Each row is a point. Each copy is the shape, with its points in the same order, turned, moved and blurred by noise. Is it also mirrored, or only turned?

Shape:
array([[-38,  46,   8],
       [-34, -21, -30],
       [  4,  49,  11],
       [ -3,  12,  41],
       [ 10, -28,  12],
       [ 16,  -5,  32],
       [-21,  30, -12]])
Copy 1:
array([[ 38, -24,  24],
       [ -7, -32, -31],
       [ 39,  15,  24],
       [ -4,  13,  43],
       [-32,  17,   2],
       [-15,  33,  22],
       [ 26, -12,  -2]])
Copy 1 is: mirrored
Copy 2:
array([[-34,  51, -21],
       [-38, -23, -11],
       [  8,  51, -11],
       [  5,  37,  27],
       [  9, -19,  24],
       [ 18,  14,  30],
       [-22,  23, -23]])
Copy 2 is: only turned
Copy 3:
array([[-46,  41,  -4],
       [-23, -31, -34],
       [ -6,  57,  -3],
       [ -1,  25,  38],
       [ 19, -18,  15],
       [ 17,  13,  20],
       [-27,  28, -26]])
Copy 3 is: only turned
Copy 4:
array([[-45,  -4, -46],
       [ -1,  45,  -5],
       [-19, -37, -37],
       [-38, -31,   6],
       [  1,  -5,  30],
       [-14, -31,  22],
       [-16,   2, -36]])
Copy 4 is: mirrored

Shape:
array([[ 16,   3,  19,  38],
       [-16, -14,  63, -27],
       [-26,  16,  17,  37],
       [  4,  28,  15,  19],
       [ 10, -51, -21,  27],
       [-14,  38,  -7, -13],
       [  8, -45,  -8, -33],
       [-25,  20,  19, -10]])
Copy 1:
array([[-24, -15, -22,  40],
       [-10, -39,  47,  -6],
       [-45, -26, -28,   3],
       [-41,   4, -10,  18],
       [ 37, -18, -47,  22],
       [-35,  27,  -6, -17],
       [ 48,  -1,   4,  -5],
       [-33,  -6,   6, -18]])
Copy 1 is: only turned
Copy 2:
array([[ 22, -12, -39,  14],
       [-46, -37, -16, -24],
       [ -3, -20, -31,  46],
       [ -4,   8, -40,  24],
       [ 54, -21,  19,   6],
       [-26,  32, -10,  30],
       [  5,  -4,  36, -28],
       [-35,  -1, -12,  22]])
Copy 2 is: mirrored
Copy 3:
array([[ 27,  -9,  34,   4],
       [ 22,   5,  -8, -67],
       [ -4,  -6,  53, -17],
       [  5,  15,  28,   0],
       [  8, -66,   0,  13],
       [-32,  28,   9,  -3],
       [ -2, -34, -46, -14],
       [-17,  16,  15, -32]])
Copy 3 is: only turned
